Each row is a point. The window is the flat piece filled in between its corners: a triangle in 3 columns, a solid with four corners in 4, and so on. A path goes straight from each point to the next, and from the last back to the first. List the points from which the path goes on through the window.

Window, 3 rows:
[[ 18  22 -19]
 [-53 -44  21]
 [ -3  19  11]]
Path:
(1): [-60  14   0]
(2): [ -9  24 -22]
(3): [ 15  -4 -12]
(4): [20 11 -5]
(5): [-16  40 -39]
(6): [ -6  34 -24]
(7): [18  3  3]
(8): [ -4 -30  47]
Through the window after points: 4, 6

Window, 4 rows:
[[ 45  19 -31  -1]
 [  1  40 -16  23]
 [ -6   1 -15  21]
 [  6 -26  60 -51]]
Path:
(1): [-23  25 -17 -31]
(2): [ -9  43 -47  -8]
(3): [ 9 17 10 30]
(4): [ 33  -2  23 -18]
(5): [ 15   4   7 -33]
(6): [-12  43 -41  19]
(7): [ 13  33 -21  52]
(8): [10 33 24 34]
(9): [-41  33 -28  -1]
(10): [ -2  37 -31 -20]
(11): [ 31  23 -14  24]
(12): [28 11 17 34]
Through the window after points: 2, 10, 12

Window (6 x 6):
[[ -5  -6  24 -11  -1 -20]
 [ 22  19 -31 -34   8 -23]
 [ -8  13  -1 -23 -34  -4]
 [-19  21 -19 -24  18   7]
 [-19  18  12  17   1  31]
 [-25 -26  14  17 -30  15]]
Path:
(1): [ -4  28 -13 -15   5 -14]
(2): [-20  18 -10   1   4 -22]
(3): [  6 -21   9 -42 -14   7]
(4): [  3  -8  -9 -20  -1   6]
(5): [-13  25 -12  -6  -8 -14]
(6): [  3  24 -26 -20  13 -60]
(7): [  8  26   2 -39  10   5]
(8): [ 14  -8  11 -33   6  12]
(9): [-17  16   0   1 -15 -27]
(10): [-16   0   8   9 -14  -2]
(11): [ -9 -19  25 -19  -5  32]
(12): [  6 -15  17 -23 -14  15]
(13): [-18  21 -19   9 -23 -20]
(14): [  0   6 -13  -3 -17 -13]
(15): [ 16 -12  12 -36  -7   9]
(16): [ 14   7   6 -40   6  19]
Through the window after points: 4, 8, 10

Window (9 x 9):
[[  5 -35 -14 -34   9 -43  35  27   5]
 [ 11 -15  10  17  -5  16  30  11  20]
 [ 25  -3  -4 -10  33  36   8  32  -7]
 [-18  10   4   0  33  -2  18   2 -18]
 [ 36 -48  24  -2  40 -10  17  13  36]
 [  4  43 -33  39  13   6  -9 -19  10]
 [ -5 -52 -11 -10  13 -11   9 -22  32]
 [ 11  60  -5  -2   9  21   1 -21  -4]
 [-25  40   4 -26  -9 -14 -16  43 -30]]
Path:
(1): [ 23 -20   9  15  11   0  23 -21 -11]
(2): [ 30 -17 -12 -20 -10 -25  15   2 -30]
(3): [-7 -4 -3 -5 33  3 18 27 30]
(4): [-1 29 -1  0  9 30 23 25 39]
(5): [ 11  10   0   6  23   6  -7  -8 -17]
(6): [ 25 -13  -4  11  21   2   8 -13   4]
(7): [ -7  16 -12   4  27   3  29   4  54]
(8): [ -3 -16 -10 -20  30  -2  40   1  35]
(9): [ 15   9  -1  17  11   1  -4   1 -17]
(10): [ 16   3  -1   9   7  -7  -5   5 -15]
(11): [-4 29  6 -5 42 17 32 23 39]
(12): [ -4  31 -12  -8  19  20  19  12  26]
(13): [ 25   9   2  35   5  -6  -6   8 -38]
(14): [ 31 -13 -11 -19   2 -21   3 -18 -25]
(15): [-24  -9  13 -14  28  10  23  51  30]
(16): [  0  18 -21  -3  31  19   6  10  32]
Through the window after points: 2

Window:
[[  9  -6 -28 -30   6 -11  43   2  25  14 -10]
 [-18 -18   3 -16  11 -13  39   7  20 -25  16]
 [-25  39 -20 -12 -38  20  -7  20  20  12 -26]
 [  8 -10  30 -17 -15 -20  -7  26  -8  -9  -7]
 [ 24  18  18 -12  24  15  -2  -8  -7 -17   5]
 [-18 -50 -28  18  10 -13 -34 -24  27   5  13]
 [ 17   7 -19   0 -22   5  25  33  14  -7  -9]
 [  2  56   7  11  32  31  25 -43 -13  56  46]
 [ -7  44 -21  18 -44 -18   2 -28  -9 -50 -27]
 [ -8 -16   2  -9  21  -8   2  29 -17  -9 -11]
 [  6  34 -19 -20  20 -37   1  30  18 -25  10]]
Path:
(1): [ -2 -15 -41 -16   3  -9  -9  -2   3  -5  21]
(2): [-14 -21 -19 -34  -2   8  13  12 -14  -3  29]
(3): [ -1   1  11   6   6 -16  -4  13   8  -7 -17]
(4): [  6  51  37   6  13 -16  60  21  15  32 -26]
(5): [  2   5 -29  -8   5  17 -28 -20 -12  -2  24]
(6): [  7  -3 -32 -36   3  -9   4  -5 -19 -13  24]
(7): [  7  32  16   0   8   7  19   7  10   2 -12]
(8): [  7  45  13  21   6 -12  24   2   4 -13 -30]
(9): [ -1  14 -26 -38 -23   4   6   9 -13 -15  20]
(10): [  8 -16  -2 -44 -13   0 -27  22 -25  -5  30]
(11): [ 16  28  10   5  30   7  17 -11  10 -16 -11]
(12): [  1   3  54   5  16 -24   3  22  10   2 -21]
(13): [ -1  -4 -16 -14   7   2   2  10  -9 -13   3]
(14): [ 20  20 -17 -19 -18   7  14  -9 -24 -18  36]
(15): [-11  -2   3   1  16  -3  -1  20  28  -1 -27]
(16): [-16 -12   6  26  13 -15 -19 -11  35   2  -6]
Through the window after points: 2, 10, 12, 14, 16
